Each row is a point. A path goes straight from each point to the next, and from the last back to the first. The post is the endless flat space through its rows: a point in 2 columns, a line in 3, a plane in 4, and so on, so that a path can go around it. Count how often the path circles the post. Going back the other way cancels.
(in the rows, 128 means zero)

Post (2 x 3)
[[ 96 148 170]
 [136 126 115]]
Path (17 x 3)
[[114 102  80]
 [ 89 152 156]
 [130 166 127]
 [169 138 123]
 [149 101 164]
 [108 105 144]
 [109 116 121]
 [ 80 156 144]
 [111 186 150]
 [ 99 167 153]
 [ 86 147 138]
 [ 65 118 166]
 [120 109 150]
 [116 152 206]
 [148 174 150]
 [116 170 112]
 [111 133  95]]
Times around: 0

Post (10 x 11)
[[138  91 140 134 190 147 149 167 108 154 116]
 [115 133  98 147 133  80 125 126 156  84 118]
 [122 138 131 120 127 120  71 120 130 100 127]
 [121 126 136 129 154 102 131  43 132 130 165]
 [131 164 200  79 130 126 103  98 125 124 110]
 [162 131 148  95 119 119 117 124 121 192 100]
 [156 122 100 129   7  74 151 146 110 100 146]
 [113 155  87  89  90 121 108 137 187  95 131]
 [129 154 122 100 110 104 121 115  76  84 121]
 [134 137 123 137  98 146 129 113 135 144 106]]
Path (14 x 11)
[[143 125 152  65  71 113 158 146 123 143 135]
 [ 90 138 125 126 114 132 138 115 144 119 153]
 [125 180 165 120 154 110  94 106  98 140 132]
 [169 159 117  92 131  85  63 121 138 133 115]
 [167 140 127  90 103  96 106 136 106 102 104]
 [150 119 135 132  91 112  77 100 117  94 120]
 [164 113 112 167 139 120 114 105 125 116 115]
 [149 150 134 135 169 122  58 154 120 136 134]
 [124 138 143 143  84 130 154 151 129 129 124]
 [119 111 128 149 103 132  79 168 134 131 123]
 [102 135  96 105 147  75 110 123 143  95  67]
 [122 142 171  91 138 112 121 116 137  61 119]
 [146  99 118 102 153 127 111 130 110 107 152]
 [136 136  99 117 101 103 142  97 121 123  80]]
Times around: 0

Post (17 x 18)
[[160 171 138 150 148 162  82 160  70 188 100 142  61 112 117 110 123 117]
 [138  72 145 125 121 176 144 122 195 111  62 192 208  94 120 154 104 100]
 [157 170  69 180 174 153 119 135  94 183  61 165  93 155 142 103 159 113]
 [187 137 126  97 121  95 103  93 110 114 144 137 165 153 154 164 113 145]
 [130  95 135 137 109 108 124  91  95 134 143 146 168 119 152  86 100 127]
 [118 175 109 137 146 105 142 158  83 134  95 178  90 112 136 129 127 120]
 [120  76 134 110  84 178 175 118 213 145 122 196 169 121 152 152  99 126]
 [140  90 114  99 141 127 160 137  70 142 125  93 149 120 159 157 110 141]
 [145 129 108 136 115  91 142 159 111 159 134 140 168 170  98 121 118 118]
 [145 104 131 149 107 123 136 123 114  89 108 100 121 152 134 139  79 151]
 [125 110 173 118 122  75 107 130 132 152  98 110 142 156 182 122  95 119]
 [143 135 118  77 131 127 151 112 115 136 105 114 142 141 109  95  88 157]
 [135 150 104 136 136 162  79 182  84 126  92 155  88 139 147  85 174 115]
 [126 136  73 135 156 118 103 129 103 154  94 136  56 122 106 114 162  77]
 [192 143 139 141 125 130 154 145  83 142  72 154  71 120 128  91 183 107]
 [144 103 153 131 158 113 129 124 153 116 144 117 146 107 140 126 119 171]
 [126  88 175 112 139 203 182 108 189  95 127 155 187 143 150 144  90  81]]
Path (20 x 18)
[[ 65 111 164 172 115 124 130  96 122 168 136 138  99 107 126 100  97 102]
 [114 105 140 132 162 173 166 120  96 112 128 137 167 172 146 158 120 107]
 [142 115 115  82 141 109 144 157 100 161 113 169  72  95 140 151 131 128]
 [140 109 124 113 115 142 136 103  95  87 118 151 112 163 149 134 131 114]
 [128 101 138  74 145 182 118 114  92 101 147 116 127 112 121 145 119  96]
 [130 109  94 136 147  81 115 102 121 112 125 188  89 121 121 108 150 115]
 [190  93 127 124 167 140 161 132 140 161 137 120 121 126 149 104 129  86]
 [120 105  81 138 163 118 171 137 106 155  82 201  99 104 172 116 120 141]
 [169  95 116 132 136 135  65 138 134 134  89 138 142 174 102 129 148 170]
 [ 87 155 132 117 114 104 154 118 150 116 113 207 106 160  70 111 153  90]
 [ 69 157 156 130 175 155 117 134 140 152 143 168 105 184 170 174  97 117]
 [167  78 111 117 137 161 127 133 174  99 150 156  90 145  93 150 135 113]
 [116 143 128 124 136 160  97 132 120 119 120 152  88 156 192  64 118 113]
 [191 163 121 122 138  98 146 164  62 107 104 126 133 112 136  95 151 111]
 [111 156 133 159  93 176 197 145 146 166 120  68  87 157 114 123  63 185]
 [133  96 123 181  82 129 111 139  91 122  39 157 122 152 109 106 155  73]
 [138 111 166 121 184 103 119 111  66 162 104 138 105 138 150 124 108  94]
 [157  93 114 118 161 123 170 135 100 161  98 170 177 135 144 128 100  93]
 [161 120  80 118 182 139 113 103 160 189 127  88 149 166 151 132  84 101]
 [148 139 149 143 129  75 133 107 143 113  75  89 110  91 127 135 113 142]]
Times around: 2
